Each row of a before or after table is a point. One or more steps were done to the points. Then noise was added and the rows were shuffled. The steps act on columns, c1 being the first. Name the steps. A step turns or swaps two columns, mirrors them in a line or flattens them onto one, adds a multiple of one to another, or multiplies or shifts one. Angles are multiples of 10 degrees, from the lower column toward the higher: turns from -170 to 170, lines from 10 to 170 but not 90. Use the fewest steps. Two steps may share a column if one is a turn and the other turns, adds or multiplies; they go together, in the order done. Otherwise the lowest column goes first.
(in the rows, 128 means zero)

Before, 13 rows:
[[161 152 120]
 [ 85 158  98]
 [ 85 148 124]
 [103 153 131]
 [116 171 165]
 [133 158 147]
 [ 86 121 173]
 [103 172  30]
 [132 131 174]
 [249 150 160]
 [168 126 177]
 [202 108 174]
 [167 137  95]]
After, 13 rows:
[[206 138 171]
 [ 89 133 130]
 [102 128 136]
 [103 109  43]
 [138 131 150]
 [170 138 177]
 [119 139 168]
 [132 135 177]
 [ 83 122 104]
 [163 127 124]
 [247 134 166]
 [165 119 100]
 [ 87 140 170]]
Steps: flatten c2 and c3 onto the line at 80 degrees

Before, 10 rows:
[[165 179  99 121 146 118]
 [112 139 146 161 139 152]
 [135 164 133 125 127 158]
 [152 171 128 139 147 129]
 [112 139 127  97 249 167]
 [169 125 142 114 193 118]
 [174  96 104 112 157 115]
 [141 115 124  99 147 105]
 [ 96 111 149  69 115 111]
 [209 130 126  92 123 106]]
After, 10 rows:
[[102 188 133 122 125 146]
 [104 123 143 107  63  93]
 [115 146 129 100   7 166]
 [126 145 148 154 117 157]
 [107 209 100 135 109  99]
 [110 198 129 138 110 113]
 [ 79 131 126  94 135  58]
 [162  99 149  57 138 136]
 [134 110 122  99 110 103]
 [101  74 106 124 100  89]]
Steps: mirror c1 and c6 in the line at 110 degrees; multiply c2 by 1.6; add -0.5 times c3 to c4; multiply c5 by -1

Before, 14 rows:
[[130 132  86 129 134 124 138  82 106]
 [135 128 138 129 103 125 137 114 127]
 [149 116 128 131 107 126 135 135 141]
 [128 127 132 197 137 131 116 132 119]
 [153 126 130 140 101 124 144 132 103]
 [125 151 126 128 108 118 144 112 112]
 [133 109 129 130 121 137 111 110 112]
 [138 123 125 129 197 123 132   7 135]
 [148 140 125 128 110 117  85 135 161]
 [145 153 124 129 124 155 128 120 113]
 [166 135 115 142 119 118 144 117 107]
 [128 123 123 123 154 119 141 127 112]
 [132 140  74 136 110 162 149 138 144]
 [145 134 127 126 104 126 123 138 110]]
After, 14 rows:
[[134 127 137 128 101 125 137 117 134]
 [133 143 128 142 122 137 111 103 122]
 [128 180 132  83 136 130 117 126 119]
 [132 126  74 113 110 162 148 145 136]
 [166 134 113 113 118 118 144 108 116]
 [130 127 123 135 155 118 140 121 115]
 [145 123 127 124 102 125 122 127 108]
 [154 140 128 121 101 124 145 121 104]
 [129 126  85 125 134 125 135  76 132]
 [144 112 124 108 122 153 126 114 118]
 [136 132 124 131 195 123 132  26 193]
 [150 137 127 136 108 127 134 140 136]
 [148 120 126 119 109 118  87 151 153]
 [126 115 126 112 108 115 144 106 123]]
Steps: turn c2 and c4 by -130 degrees; turn c8 and c9 by -30 degrees

Before (10 x 12):
[[122 182 154 194 136 140  81 127  80  90 193 114]
 [ 97 149 193 189  85 165 165   7 154 194 108  85]
 [ 39 115  57 159 167 136  89 122 127 184  60 139]
 [113 173 104 123 168 183  72 177 108  76 122 193]
 [106 123 145  92 151 197 168 160 178 150 108 103]
 [188 168  90 137 156 194 129 120 179 144 145 147]
 [151 128 102 173 160 127 113 108 104 176  80 166]
 [135  93 160  78 158 178  97 119 140 102 191 177]
 [169 151  86  59  77 163 155 137 130 114 146 108]
 [183 175  89 125 191 157  72 122 154 130  80 131]]
After:
[[124 165  90  79 155  82 129  88  96  64 145 146]
 [ 60 116  58 101 168 141  89 132 122 205  60 139]
 [177 173 104  96 170  82  73 121 180 152 123 193]
 [153  94 159 135 160  57  97 122 114 124 190 179]
 [102 120 145 111 151  52 166  70 131 147 107 104]
 [136 175  88 114 194 103  69 110 112  74  80 130]
 [ 85 128 101  95 160 162 113 160 123  98  80 168]
 [ 57 149 193  57  84 139 166 165  12 146 108  84]
 [151 151  85 160  76  54 153 121 135  93 144 108]
 [167 182 153  70 136 161  80 171 151 144 194 115]]
Steps: mirror c1 and c10 in the line at 140 degrees; turn c4 and c6 by 140 degrees; turn c8 and c9 by 120 degrees
